Each row is a point. Examples show where two turns around zero, p and q, send a point. Where does a point land after both, in the order given? Backwards means that the second turn is done in reverse. Each puzzle has new turns, and all numbers are rounded.

Turn p:
[-39  -4] -> [ 16 -36]
[-11  48] -> [-42 -25]
[ -2 -24] -> [23  5]
[ 28 -18] -> [ 9 32]
[25 -1] -> [-7 24]
Turn q:
[ 31 -14] -> [ 25 -23]
[ -1 -16] -> [ -6 -15]
[-15   2] -> [-14   6]
[ 31 -10] -> [ 27 -19]
[-47  37] -> [-34  49]
Where do these land?
q, then p: [ 23 -23] -> [23 23]
p, then q: [ 7 27] -> [-27   7]
q, then p: [-37  28] -> [-28 -37]
q, then p backwards: [-25 -17] -> [ 1 30]
p, then q backwards: [ 32 -16] -> [-5 35]

Turn p:
[ 10  -9  -5 -17] -> [17 -5 -6 12]
[ -8  10 -24   2] -> [-10 -24   9   0]
[28  5 21 27] -> [-19  36   5  18]
[ 13 -19   5  21] -> [ 4 22 21  8]
[-42  12   4 -33] -> [  8 -26 -28 -38]
Turn q:
[  0  26 -26  12] -> [  8   9 -36  -9]
[12 17 48  2] -> [ -4 -45  15 -21]
[ -9 -40 -26   6] -> [15 35 14 27]
[-14   2   1  -6] -> [-8  9  4 -9]
[ 10  -5   4 -13] -> [-11  -7   4  11]
Where do these land?
p, then q: [-28  14 -22 -17] -> [-10  18  24  27]
q, then p: [-19   7  -1   1] -> [  0 -10 -18   0]
q, then p: [-29 -32  27  23] -> [  0  38 -40   9]
p, then q backwards: [ 28  13 -13  19] -> [ 13 -23  -4 -28]
p, then q: [ 25  12   8 -18] -> [ 23  14 -20   2]
p, then q backwards: [ 21 -14   2  -8] -> [  9 -16 -15  12]

Turn p:
[  0 -13  17  -5   6   6 -11  17] -> [  1 -23  -3  -7 -13  -6 -13   5]
[ 15 -22  18 -20  21  -3 -34  -8] -> [ 17 -23  14 -29  -1 -31  -4  16]
[  7   5 -13  13  -1  -1  10   8] -> [ -3  10 -18   0   2  12   4  -2]
[ -2  -5  -1  -1  -6 -11  12  -4] -> [ 2 -3 -2 11  5  0 13 -6]
[ 11  13   6 -17  -4  -6  -4  -4] -> [-17  -3   8  -6  13 -11   3   2]
[-20  -2 -10  18  -5  -3  -9   5] -> [ 16   4   0   2  -1  17 -12 -15]
[ 13   4   0  -6 -14  11   9 -11] -> [-16  12   3   0  -8  -9  13  -3]
[-18   8 -23  -1   2   2  13  -4] -> [ 2 13  9 11  4 25  7  4]
[-6 11  6 19  1  4 14  0] -> [ -2  13 -12  19  -1   2 -10  -1]
Turn q:
[ 10  -7 -12 -12 -11  10  -5   5] -> [ 11 -14   3   6 -16   5   7   3]
[  9  -8 -14   3  15  -8  -7   8] -> [  6  -7 -22   8   4  -5   9  -2]
[ -3  -1 -14   8   5  12  -4  -1] -> [  1  -6   1  14  -2  -8   0 -12]
[  7   2 -14   9  -8  -7  -3   0] -> [ 2  3 -6 17 -5 -3 -1  9]
[-36  -8  14  -5  -7   2  -4   1] -> [-25  -9  22  -5  17  12   5  -4]
[  6  -2  48   5 -10   8  -7  -1] -> [-15  -9   5 -34  -4   5 -31   9]
[-1 36 -5  1 10 -8  5 -3] -> [ 14  29  -2   8  12   8 -12  -8]
[  7  -9  -4  -2   6  -5  -2 -12] -> [ -5   4 -11  -2 -10  -3   9  -3]
[ 1 -5  2 -6  0 -4 27  2] -> [  8   9   9 -13   4 -12  14   9]
Where do these land?
q, then p backwards: [ -3  -1 -13  24  -5   3   9   1] -> [ -2   5  23  -1   4  -2   8 -15]
q, then p: [  7   6 -20   5   5   3   5   8] -> [  4  10 -19  -5   8  -7   5  -4]
q, then p backwards: [-13   4  -9   7   1   7  22   8] -> [ -4   2   6  -7   1 -13  -4 -25]
q, then p: [  1 -12  -8  10  10  12   9  11] -> [15 -8 -9  2 11 -8 14 -1]
p, then q: [  9  14  11  -2  -1  18 -13  -1] -> [-9  0  2  4 10 26  0  3]
q, then p: [-15  -6  13 -22 -10 -20 -24  -2] -> [ -5   2  12   9 -33  19  -7  14]
q, then p backwards: [ -4 -10 -19  -3 -12   6  15  -3] -> [ -4 -13   4 -14  -2   4  11 -19]
q, then p: [ -8  -2  10 -20   0 -19  -8 -16] -> [-16   8  16  12 -13  16  -3  10]
q, then p: [ 17  16  20   6  18  -1 -15   1] -> [  3   9  20 -31   4   6   3   4]
q, then p: [ -3  -8  15 -12   1 -11 -13 -17] -> [ -8   3  22   8 -12  16   1   2]
q, then p backwards: [13  0  1  6 -7  2 13 11] -> [ 1 -7  8  0 18  2 -7 -8]

Turn p:
[ 42  11 -13 -19   2   5 -13  38 -16   8 -26  24] -> [ 10  43  19 -21 -13  -9 -20  29 -22   0  27 -12]
[ 10  -7 -29  33 -43   9  22 -24 -21  -3 -30 -20] -> [-57  10   0 -14 -10  -1  28  -2  19  14  24  35]
[-32  -9  11   1  13   0 -11  17  21  -1   7 -17] -> [ 13 -36  17   1   3  -3 -13 -11  10   2 -18 -10]
[  5   1  17  -5  -2 -25  -2 -13  24  20   2   7] -> [ 14   7 -10  -2  22   8 -13   0  -7   4 -24  21]
[ 12 -10 -37  29 -23  14  -4 -34 -14 -15  10  -8] -> [-37   9 -13  -7 -14 -23  45  -7  12 -13   0  14]
[ 30   1  14  -7  12   7   6  31 -48  10  -6  26] -> [ 11  29 -10   9 -11 -12 -14  24 -19  27  39 -26]
[  5  -2 -37   8 -26  18  19 -27  13 -11  23 -28] -> [-37   5 -15 -16  -3  -1  23 -31  31 -27  -6   4]
[ -1   7 -26   9 -19  -2  -5 -33  -6 -41   0 -28] -> [-32   6  12  17 -24   4  34 -17  16 -24  -9  18]
[ -9  16  14  19  30 -11   6  18  10   4   2   7] -> [ 24 -24  -6   3  -8  -4 -22 -11 -21   2   8   8]
[-21 -11  36 -12   2 -22  -7  13  30  -4  28 -10] -> [ 28 -17   0  10   4  13 -20 -18  10  14 -45 -12]
[ 28  -3  12 -12  19  27 -31  13 -16  14  -9  16] -> [ 28  18   4   0   0 -26  -6  41   3  -3  17 -15]
[-25  19   7 -13  -1 -11  -8   1  -3  22  11   3] -> [-10 -15  -7  12  15   6 -23  11 -14  -6 -16  -9]
[-20  13  30  -5   4  12  15  -5  17  -5   0   8] -> [ 19 -24 -14   5   2  32  -6   5   8  -3   1   0]
[ -2  -9   0 -14  25  -4  11  -5  -5   6  -8  -9] -> [  9   1  10  13  23  -1  -1 -11   0  -1  16  -3]
[-22 -15  -1 -11   6 -17   1  11  15  -3  -4  30] -> [ 16 -12  12 -13  13  16   8  -2 -27  12 -14 -13]
Turn q:
[  4 -36  19  -3  -2  13  17 -10  12  37 -36 -15] -> [-34  -9  23  -4 -16 -43 -26  18 -15  -8   5  -3]
[-13  11  -5 -10  26  16  -5  28 -23 -15   6   2] -> [ 24  -4  -4   0 -25  12  12 -26   6   2  -7 -25]
[ -8 -17   8   3 -30  22  13   7 -24  30  23  16] -> [-18  -1  20  19  -5   0  -4  -8 -25  30 -39   7]
[ -7  25 -27   4  30 -27   8 -15  11  -9   4   7] -> [ -1  -7 -29 -23   8  26  -9  -8  31  -1  18   3]
[ 39  -9  29 -17   5  17 -25   3   6 -10  -2  23] -> [ 27 -34  11   5  10 -12  21  28 -15 -20 -15  -8]
[ 18  19  22  35 -19 -29  32   8  26 -16 -11 -11] -> [ -4   2 -17   4  14 -30  14 -14   6 -11  26  57]
[-12   9  -9  -7 -34  21   3  31   5  28  11  12] -> [  8  16 -17  14  -8 -14 -13  -3 -23  31 -35   3]
[-23  19  13 -13   9 -17  -7  -1  28 -23  27  14] -> [ 38   1  -2 -32  14  11  10   2  14  24   9  13]
[ -2 -25  -8  11  -1 -14 -22   8 -20   7   1   1] -> [ -3  11  16  12 -18  24  -7  10  -1 -16 -11   6]
[  9  21 -28 -24  26 -12 -12 -27 -20   2  16 -31] -> [ -6  -6 -15   0  10  45  -9  -4  -8   0  38 -35]
[ -6 -23  -8  12 -17 -29  23 -19   2 -15 -29  -1] -> [-30  13  11  13   1 -12  -3  14  38  -3  18  21]
[ -3   5 -26  -6  12   9  -7   0   4  15 -19 -22] -> [-10  12 -19  -5 -10  -2 -20   1  -5 -12  10 -27]
[-16   1  15  29 -24  -8 -14 -24 -13  -8   6  22] -> [  0  14  29   6  33  11  -2  -9  14  -4 -20  22]
[ 19   2  24 -26  -7  10  -9  -4  -7   5  -4   2] -> [ 14 -22  13  16  10 -12   0  12 -18   2   3 -13]
[  2  -1 -18  13  27  27   6  16  13 -28   7 -20] -> [ -4  12 -21 -25 -18  -3  37 -15   0 -14   4 -19]
Where do these land?
q, then p: [  9 -31  20   7  -5  10   5   3   7  21 -11  10] -> [  2  -3  17   9  -5  15  -1  11 -14  36  -9  -1]
q, then p backwards: [ 19 -11  11 -26  12   3   6 -11  20 -11  10   8] -> [-20 -15   2  13   2  25  -9   0  -3   7 -14  22]
q, then p: [  4  -2  -6 -15  18  16  -3   9   9  43  18  10] -> [-24  14  30   4  13 -15   4  26  10  14   5 -16]
p, then q backwards: [ -7  23  25 -18 -31 -21 -16  -3 -12   9 -20 -16] -> [ -4 -27 -19   0 -30 -25  -8 -12 -16  26   2  17]
q, then p: [  3  12   5  -2  23  -7   0  20  31 -14   5   6] -> [ -1  38   1 -17   8   9   7 -12  -5  -7  -2 -15]
p, then q: [ -4   1  -1  25  -1 -33 -36 -43  12   2   9 -34] -> [ -3  -9   8  -3   5 -16 -17   3  62 -24 -16  29]
p, then q: [ -5   2   3 -14  38   7  36  23 -16  10  14   4] -> [-18   7   6 -11   9  43  14   1 -31 -12  16 -11]
p, then q: [  3   6 -20   6 -13 -21 -13  15 -18  17  28 -18] -> [ 11  28  13   6   7  13 -34  -6  20  -7  17   2]
q, then p: [-14   6 -21  14 -29  30  29   2  -3 -15   3   5] -> [-19 -22   0   0  26  13 -11 -10 -20 -13  12  33]
q, then p: [ 13  15 -19   5 -27 -24  -6 -10  -8  13 -22  -2] -> [  7 -25   3  -8 -25 -27   7   2 -21 -16  -5   5]
p, then q: [-13 -23   0  -2  -9  25  -6   8   0 -24 -44  -8] -> [  7 -16  16 -15 -10 -33  11   3 -28  28  -3  21]
p, then q backwards: [ 16  14   4  16  26  41  -2  16   9 -30   8 -14] -> [ -3  -1  10  -9  38 -16  -2  31  -2 -20 -35  -8]
p, then q: [-25 -12  -2   4  -1 -25   4 -29 -31 -19   2  48] -> [-47  -9   2  22 -27  -1  -4 -47   4   8 -12  -4]
